Each row of a before or after table is a point. One or more steps were done to the points. Then noise was added and the rows were shuffled. The steps act on how far a point lies along the listed directions, d1 being the first. Name the steps. A step turns or swaps two directions, mirrors them in a line or flattens them onto one, adds a multiple of one to another, or multiplies one. Angles are multiples of 10 degrees, from the lower direction toward the higher: turns from -170 to 170, lines from 10 to 170 but not 90. Use the fewest steps. Two steps may share a direction if one is a turn and the other turns, adds or multiplies; they go together, in the order done. Otherwise the lowest direction goes first.

Directions:
(1): [ 3.9  4.2 -1.6]
(2): [-4.3  2.8 -3.1]
Before (13 x 3):
[[ 2.6  2.7 -1.1]
 [-3.4  1.4 -0.5]
 [ 1.3 -0.3  0.2]
 [ 3.5  1.6 -1.3]
 [-1.9  0.5 -1.0]
 [-0.9  3.2 -2.2]
 [-2.2 -0.1 -0.4]
 [ 0.0  1.0 -0.5]
 [ 0.5 -0.5  1.1]
 [-1.0 -1.5  0.6]
 [ 1.6 -2.6  2.2]
 [ 1.4 -3.3  2.8]
 [-0.3  1.7 -2.3]]
After:
[[ 3.4 -1.0  1.2]
 [-9.0  3.6 -3.7]
 [ 5.7 -6.8  6.2]
 [ 5.2  5.3 -2.2]
 [-1.8 -3.1  1.4]
 [-2.6  5.0 -5.1]
 [-0.3  2.3 -1.5]
 [ 2.0 -1.9  2.4]
 [-5.6  0.5 -1.9]
 [ 7.5  3.3 -1.2]
 [ 5.8 -8.7  7.7]
 [-5.4  1.9 -3.1]
 [-4.0  7.9 -6.3]]
Steps: multiply d1 by 2; multiply d2 by 3

Directions:
(1): [ 5.3 -3.7 -1.0 -3.4 -2.6  2.1  0.2  5.5]
(2): [-1.2 -6.2 -2.8  2.4 -3.4  2.7  0.9 -4.7]
(3): [ 7.5 -0.6  1.8  3.2  3.6 -0.6  0.7 -3.4]
(4): [ 0.9  0.4  5.3  1.9 -6.9 -3.8 -1.2 -0.3]
(5): [ 0.3  4.0  3.1  0.6 -1.8  7.9  2.0 -0.6]
Before (12 x 8):
[[-4.1 -1.9 -3.8 -2.5  4.4 -4.3 -1.2  0.6]
 [ 4.9  1.3  1.4  0.3  3.3 -4.9  1.1 -1.2]
 [12.8 -1.2 -1.1  2.7  5.9  4.9  1.7 -0.2]
 [-4.5  1.4 -0.9  1.6 -3.4 -0.1  2.0 -0.6]
 [ 0.4  4.8  1.3  0.4 -0.7  1.9 -0.3 -2.7]
 [-1.2 -0.4  1.8 -2.0  1.3 -3.0 -1.2  3.7]
 [ 3.0  0.7  0.0  2.5  4.5 -8.4 -1.7  0.2]
 [ 1.1 -0.7 -9.1  0.6 17.3 -1.3  0.2  0.5]
 [-4.6  2.0 -2.5 -3.6  6.0 -2.4 -1.1  1.4]
 [ 0.2 -1.7 -2.2  2.0  1.5  2.4 -1.3 -3.2]
 [-0.1  0.2 -4.7 -1.1 -0.8 -5.1 -1.5  4.2]
 [-3.9 -1.9 -2.1 -0.7 -1.3 -2.9 -4.7  0.1]]
After, 12 rows:
[[ -2.7  -2.4  -4.8  -1.8   5.3  -3.0  -0.9  -1.1]
 [  0.4   3.3  -0.2   0.4   4.5   1.4  -2.3   0.7]
 [ -0.2   2.7   0.0   0.5  -0.2   3.3  -0.3  -3.3]
 [ -3.9  -3.5  -5.4  -0.7   4.9   0.1  -0.4  -3.9]
 [ -0.7  -5.6   0.1   1.3  -1.2  -1.1  -0.8   0.0]
 [  0.9  -3.4  -5.0   0.6  -3.2  -4.3  -1.6   0.8]
 [  7.3  -0.9   0.0   1.8  -0.2   4.2   0.4   2.9]
 [ -1.3   0.1  -1.1  -1.3   0.3  -2.9  -3.5   0.7]
 [  1.1  -3.3  -1.3   0.7  -0.3  -2.3   1.5  -3.2]
 [ -2.7   3.8   0.2   1.4   0.9   0.1   1.1   1.1]
 [ -2.2  -5.0 -12.7   0.9  15.5   2.0   0.5  -1.0]
 [ -0.6  -5.2  -4.1   3.3   1.5  -5.4  -0.8  -3.1]]
Steps: add 0.7 times d1 to d4; multiply d2 by -1; multiply d3 by 0.4

Directions:
(1): [ 5.0  2.1  2.8 -1.2 -4.0  1.4 -7.6  3.6  0.4  3.0  2.2  1.6]
(2): [-2.6  2.1 -0.5 -2.3  3.7  0.8 -1.0 -4.7  3.5  3.8  7.9 -0.1]
(3): [ 0.6 -2.0  2.7  3.1  6.0 -0.8 -1.3  3.4  5.8 -3.7  0.2  5.0]
(4): [ 1.8  0.3  5.5 -4.3 -1.5  0.6 -0.6 -7.3  3.1 -2.7 -4.2  0.8]
(5): [-0.3  2.4  7.8 -1.7  1.8  2.5  5.4  3.0 -4.4  0.6  2.3  1.0]
Before:
[[-1.3 -2.6 -5.1  0.8 -0.1 -1.6 -3.2 -1.2  2.1  0.5 -0.8 -1.1]
 [-1.5  1.7 -0.5  0.4  0.7  0.3 -2.1 -0.8  4.1  3.0  5.7  0.4]
 [-2.4  0.1 -0.2 -0.9 -0.2  1.4  0.6  0.4 -2.4  1.7  3.5 -1.7]
 [-0.2 -1.7 -1.0  3.2  3.7  0.5 -1.3  2.9  3.0 -1.7  2.3  3.9]
 [ 3.2 -0.1 -5.1 -0.8 -3.3 -2.0 -7.3 -0.9  1.0  1.7  3.2 -1.7]
 [ 2.0  0.0  6.9 -5.9 -1.9  0.7 -0.5 -8.3  0.9 -2.0 -6.1 -1.9]
 [ 0.1  1.0 -2.0  0.2 -1.8 -0.2  2.2  0.5 -2.6  0.2 -0.7 -1.4]
 [-1.2  0.6  0.1  0.3 -2.2  0.7 -1.0 -1.6  1.3 -1.1 -1.8 -0.1]
 [-0.9 -1.5 -1.1  2.8 -2.4  0.1 -0.7  1.7 -1.9  0.4  0.9 -0.5]
 [-0.4  1.0 -0.8 -0.6 -0.2  0.8 -1.2  2.3 -0.1  1.9  3.6 -0.4]]
After, 10 rows:
[[ -0.2   0.5  -1.3   2.1   2.9  -0.4   0.9   3.3   1.0   0.2   3.3   1.3]
 [ -0.1  -1.4  -6.1   3.3  -3.7   0.6   0.6   4.8  -5.5   1.1  -1.0  -1.4]
 [ -2.0   0.8  -3.1   0.8   0.6   0.5   1.5   4.7  -2.7   2.7   4.5  -1.7]
 [ -0.9  -3.9 -10.5   2.4  -2.0  -2.8  -6.7  -1.5   3.9   0.9  -1.5  -1.7]
 [  4.6   0.3  18.0 -13.1  -0.7   2.1  -2.2 -19.7   9.5  -7.1 -10.9   1.8]
 [ -3.3   0.1  -0.1   0.3   2.1   1.6   0.9   3.3  -2.6   2.7   6.2  -1.1]
 [  0.3  -2.7 -12.3   2.4  -0.6  -4.5  -6.9  -3.2   4.3   0.0   2.2  -2.5]
 [ -2.1   1.7  -4.5   0.7  -4.2  -0.3   0.2  -1.0  -1.6   3.9   2.2  -3.6]
 [ -0.8   0.2   1.0  -0.5  -1.7   0.6  -2.2  -4.1   4.0  -2.1  -2.7   0.9]
 [ -2.0  -2.2  -3.3   5.1   0.7  -0.5  -0.9   4.5  -0.7   0.7   3.5   0.3]]
Steps: multiply d1 by 0; mirror d2 and d3 in the line at 150 degrees; multiply d4 by 2.5; multiply d5 by 2
